Each row is a point. Each copy is the shape, with its points in the same order, stretched, turned, moved and blurred by noise. Is it also mirrored, or only turned?

Shape (6 x 3):
[[ 13 -31 -47]
 [-12  49  29]
 [-23 -38 -62]
 [ 22 -12 -32]
 [  6  19 -36]
 [  1  -9  66]]
Copy 1 (6 x 3):
[[  3  14 -62]
 [ 10  -2  55]
 [  3 -30 -70]
 [  9  22 -33]
 [ 31   5 -22]
 [-58  24  40]]
Copy 1 is: mirrored
Copy 2 (6 x 3):
[[ 51 -19 -27]
 [-60 -16  -3]
 [ 63  17 -38]
 [ 28 -31 -23]
 [  6 -23 -42]
 [-38 -20  60]]
Copy 2 is: mirrored

Shape (8 x 4):
[[ 44 -81   2  42]
 [ 15 -26 -61  16]
 [ 31 -27  20 -17]
 [-40  22  -3 -24]
 [-73  -6 -10  15]
 [  1 -13  46 -53]
 [-43  -2 -19  -2]
 [-37  52 -10   2]]
Copy 1 (8 x 4):
[[ 17 -65  47 -21]
 [ -3 -56 -34  -4]
 [  2   7   9 -39]
 [-53  28 -30  -7]
 [-78  -8  -3  26]
 [-31  45  20 -57]
 [-53  -6 -26   0]
 [-36  29 -39  31]]
Copy 1 is: only turned
Copy 2 (8 x 4):
[[  7 -19  56  87]
 [ 12 -46 -15  48]
 [ 14  23  26  25]
 [-13 -13  -5 -49]
 [-42 -59  19 -41]
 [-10  48  22 -19]
 [-23 -37   2 -24]
 [ 14 -37   0 -64]]
Copy 2 is: mirrored

Shape (9 x 4):
[[ 51  33   7  30]
 [  4  63 -57 -67]
 [ 28  49  31 -16]
 [-31 -20   7  13]
 [-14 -65  36  31]
 [-38 -26 -17  -8]
 [-14  -2  10  36]
 [-10   7   3   1]
 [ 48  41 -21 -35]]
Copy 1 (9 x 4):
[[-57  -6 -45  45]
 [-15  83 -30 -45]
 [-79  15  -7   5]
 [  5 -30  16  17]
 [ -4 -88  10  24]
 [ 26 -16  11  -9]
 [ -8 -27   3  40]
 [-17  -3   1  10]
 [-54  32 -51 -15]]
Copy 1 is: mirrored
Copy 2 (9 x 4):
[[ 27  14  16  72]
 [ 65  20 -87   4]
 [ 38  42  11  21]
 [-34 -44  -3   0]
 [-43 -71  43   8]
 [-25 -61 -26  -5]
 [-32 -26   6  30]
 [ -5 -18  -7  15]
 [ 73  12 -24  35]]
Copy 2 is: only turned
Copy 3 (9 x 4):
[[ 40  43   7  25]
 [-58  81 -75 -11]
 [-17  61  13 -14]
 [-18 -24   2  -6]
 [ 23 -58  31 -27]
 [-28 -27 -34 -14]
 [  2 -13  12  19]
 [-18   7  -9   1]
 [ -1  73 -41 -18]]
Copy 3 is: only turned
Copy 4 (9 x 4):
[[ -67   -4  -11  -30]
 [   9   46 -100   -6]
 [ -30   48  -16  -48]
 [  -3    6   19   31]
 [   2  -17   68   18]
 [  26    4   -4   36]
 [ -34    6   14   22]
 [ -18   15   -3   13]
 [ -15   14  -63  -50]]
Copy 4 is: mirrored

Shape (12 x 6):
[[-23 -32 -33  83  17  56]
 [ 31 -18  23  42 -46 -25]
 [-20 -57 -38  -1 -24 -27]
 [  6 -55   3  -6 -18 -21]
 [ -2  49 -50  -9 -57 -22]
 [ 19 -48 -19  14  37   6]
 [ 12  60   9  43  24 -42]
 [ 22 -56 -43  51   1  57]
 [ 17  38  31  -9 -15   7]
 [-36 -25 -58 -16  27  22]
 [ 23  -2  27  26 -48  12]
 [-11  46  30   0  34 -46]]
Copy 1 (12 x 6):
[[ -8   3 -80  79  38  -2]
 [  5  37   1  47 -17 -38]
 [ 30 -26 -21 -12  16 -62]
 [ 38 -11  17   4   5 -35]
 [-15  26 -42 -57 -29 -12]
 [ 58   3  -8  30  48   2]
 [-52  67  -3   7  48  15]
 [ 42   8 -73  63  10   9]
 [-19  27  25  -6 -19  33]
 [ 23 -48 -44 -19  56  12]
 [ -8  25  -7  36 -51  -9]
 [-34  25  46 -12  55  10]]
Copy 1 is: only turned
Copy 2 (12 x 6):
[[-80 -29 -63   3  46  21]
 [-32 -38  21  64  -8  18]
 [-42 -33 -18   3 -16 -52]
 [-19 -47   7  -6 -12 -21]
 [ -6  52 -28  48 -47  -1]
 [ -4 -47 -33 -13  35 -15]
 [ -4  39   9  64  66   9]
 [-45 -60 -82   5  10  32]
 [ 16  29  22   4  -2  46]
 [-21   7 -52 -50  15 -25]
 [-28 -21  11  38 -29  49]
 [  1  49  50  15  50  -1]]
Copy 2 is: only turned

Shape (12 x 6):
[[-16  26 -14  -9  29  15]
 [-12  29  11 -39 -11 -36]
 [-13  21  39  16  69  20]
 [ 45 -44 -81  41  -9 -30]
 [-51  65  26  43 -30 -35]
 [-20 -39 -42  12 -23  48]
 [-18 -41   6   8  -4 -53]
 [ 38  11  26 -22 -43  11]
 [-51  31 -51  23  26   0]
 [-50   1  21  35 -22  -1]
 [-12 -57  47 -21  -5 -46]
 [-33  62 -15  19  40  36]]
Copy 1 (12 x 6):
[[ 12 -22 -27  11 -31  10]
 [ 19  11 -10 -17 -67 -52]
 [ 30 -83 -16  37 -36  -8]
 [  9  36 -55   8  69 -32]
 [-56  -4 -12  52 -67 -68]
 [-26  10  12 -19  36  33]
 [ -5 -18 -10 -36   1 -77]
 [ 40  40  42  18 -30 -37]
 [-41 -24 -63  15 -19  16]
 [-47 -22  15  11 -19 -42]
 [ 23 -28  27 -61 -12 -88]
 [-12 -38 -40  53 -44  34]]
Copy 1 is: mirrored
Copy 2 (12 x 6):
[[-15  24  -3   9  26   7]
 [ -8 -18 -16 -46  12 -18]
 [ 23  27  33  21  59   2]
 [ 50  -2 -89  70 -29  17]
 [ 10  15  34  -5 -38 -67]
 [-18   5   6  43 -33  60]
 [ 12 -46 -16  29  -4 -18]
 [ 34  -4 -14 -69 -10  28]
 [-33  48 -13  51  -3 -20]
 [  1 -10  43  23 -29 -10]
 [ 23 -79   4  -5  27   4]
 [-19  76  16  22  16  -6]]
Copy 2 is: only turned

Shape (13 x 8):
[[-25   0  28   9 -42  12  38  16]
 [-17  30  19 -64 -12  -5 -18 -28]
 [ -1 -57 -22   1 -91  19 -37  24]
 [ 47 -31  72  13  34 -21 -16  -9]
 [-19 -13  -8  66  -2 -27  46  18]
 [ 20  25   8 -28   3 -30 -14  49]
 [-34 -15 -24  34  29  20   1  -2]
 [ 54  -4  -3 -54  30  15 -13  48]
 [ 43  37 -19  19  21 -35 -83 -19]
 [-23 -29  35  14 -51   6   7  -3]
 [  6  -5 -15   9  23  40  50 -38]
 [  0   5   4   9  -2 -61  15  33]
 [ 17  29  16   5 -11  22   2   5]]
Copy 1 (13 x 8):
[[ 57   9   2 -18 -27  29  38  48]
 [-25  40 -16 -84 -19  -7 -12  13]
 [ 85 -16   1 -26  -7 -64 -39 121]
 [-16 -24  96  16  -1  16 -12  10]
 [ 65 -39  -3  35 -38  -3  62   6]
 [ 13 -30  18 -82  42 -14  28   7]
 [ 23 -53 -43  17 -40   7  -8   5]
 [ -5 -34  14 -54  96  -2 -12  20]
 [ 15 -31  31 -58 -15 -57 -37 -55]
 [ 49   6  20  -7 -48   4   5  73]
 [ 19  15 -32  42  -5  24   0 -11]
 [ 26 -27  19 -35  -3 -30  60   6]
 [ 43   2  13 -37   2  24   6  -2]]
Copy 1 is: mirrored
Copy 2 (13 x 8):
[[-39   6  27  31 -48  10  14  -6]
 [-32 -19  21 -24  62  22  15 -12]
 [-53 -71 -19   8 -31   1 -41  49]
 [ 56  65  89 -14  29  -3   7  50]
 [ 27  37 -17  38 -55 -49  32   1]
 [-42  52  -2 -44  29  19   5  19]
 [ 61  21 -26  23 -13 -11  -2 -25]
 [-13  52 -10 -43  31  85  25  40]
 [ 21  34   1   3 101 -43 -20  58]
 [-21 -14  43  21 -30 -12  -9   6]
 [ 56  14  -8  52 -19  29  68  -5]
 [ -8  45   7 -28   4 -32  30  20]
 [-29  29  10  37   7  21   8  -1]]
Copy 2 is: mirrored
Copy 3 (13 x 8):
[[-62 -12   3  -6 -25   0  10 -21]
 [  0  10  -3 -36   5  45 -25 -54]
 [-39 -64  28  14 -20 -16 -69   1]
 [ 19  39  50 -22  34 -31  49   5]
 [-28 -28 -41  -7  -5 -48  41  12]
 [  5  17   6 -56 -22   3 -21  25]
 [  2 -26 -47  36   5  15  23   3]
 [ 17  -2  35 -20 -38  43  -4  18]
 [ 75  45 -32 -17  13 -37 -39   7]
 [-51 -20  19   8   8  -5  -3 -25]
 [  7  -6 -30  31 -28  24  54 -48]
 [-12  -4 -17 -59  -7 -40   9   9]
 [ -9  32  -6   0 -24   6  -3 -16]]
Copy 3 is: only turned

Shape (11 x 8):
[[-44  15 -48 -22 -32 -39 -50  13]
 [-50  32 -39  36  44  13 -12 -10]
 [  5  21  14 -36  41   5 -40 -53]
 [ 37 -37  51  14 -11  38 -17 -80]
 [ 42  12 -15  32 -28 -42 -42 -30]
 [-36  12   1  -3 -41 -24  21  -8]
 [ 12   2  -2   6 -28 -22  27 -28]
 [ 40  -4 -30 -32  34  35 -36 -55]
 [ 17  30  26  -4  51  45   9   8]
 [-38  52  41  41 -17  36  26 -10]
 [ 23 -30  34   0 -34 -36  18  -9]]
Copy 1 (11 x 8):
[[-22 -38  -2 -62  -4  43 -39 -43]
 [-22 -22  44  11  -3  60  29 -79]
 [-20  -1  81   6   3 -23 -53 -46]
 [  0  69   6  44  23 -40 -42 -31]
 [ -5 -22 -31  19  57 -10 -28 -38]
 [  5  -4 -13 -36 -12   2  28 -26]
 [-19   5 -17  -3  16 -14  30 -19]
 [-50  23  80  25  52  -1 -61 -32]
 [ 10   7  79  34  25   7  10   2]
 [ 53  24   1   1  -8  24  64 -54]
 [ -5  -1 -39  14   2 -36  -1  27]]
Copy 1 is: mirrored
Copy 2 (11 x 8):
[[-61  28  26 -11 -35 -78  18  52]
 [-39  40 -15  -7  -5 -34  19 -45]
 [-27  16  75  32 -23 -15  38 -24]
 [-12 -62  60  -7  14  60  16 -26]
 [ 13 -31  32 -63 -46 -21  22   4]
 [-50 -29 -16  12 -14 -18  41  38]
 [-12 -34  -5 -13 -18  20  46  24]
 [-19  35  72 -12 -28  40  19 -23]
 [  3   3  -5  47 -28  28  -6 -49]
 [-52 -54 -48  26 -18   5  10 -49]
 [ 15 -55   8   8  -1  11  32  53]]
Copy 2 is: only turned
Copy 3 (11 x 8):
[[ 54  27 -62 -28  30  29  35 -41]
 [  6  -1 -83  36  18 -42 -15  11]
 [ 41 -26   6   1  30 -39 -32 -66]
 [ 37   5  79 -40  33 -83 -27  -2]
 [ 57  33  13  10  71 -53  58 -28]
 [-27  37  -6 -27  11  24  11 -33]
 [ -6  10  37  -7  20   4  28 -18]
 [ 67 -72  13  -7  30 -33   1 -15]
 [ 15  -8  23  65  12  -8 -59  -7]
 [-54  55   3  15  50  -3 -65 -21]
 [ 19  46  64 -13  -2   0  35 -17]]
Copy 3 is: mirrored
Copy 4 (11 x 8):
[[ -2   4 -91 -14 -20  26  -3 -46]
 [ 57 -52   2 -35 -21 -16  45  19]
 [-56  -7  38 -44 -25 -41  -2  -3]
 [-38  58  78  38 -12 -72  23  19]
 [ 28  32  -9  17  -2 -37 -44 -64]
 [ 13  72 -29 -21   5  15  31 -26]
 [ 18  57  19   6  23  -5  18 -48]
 [-38 -42  55   6 -40 -27  13 -51]
 [  9 -21  67 -28 -12   3 -12  53]
 [ 69  68  36 -37 -21  -4  18  61]
 [-17  72   4  22  48 -19   4 -21]]
Copy 4 is: mirrored
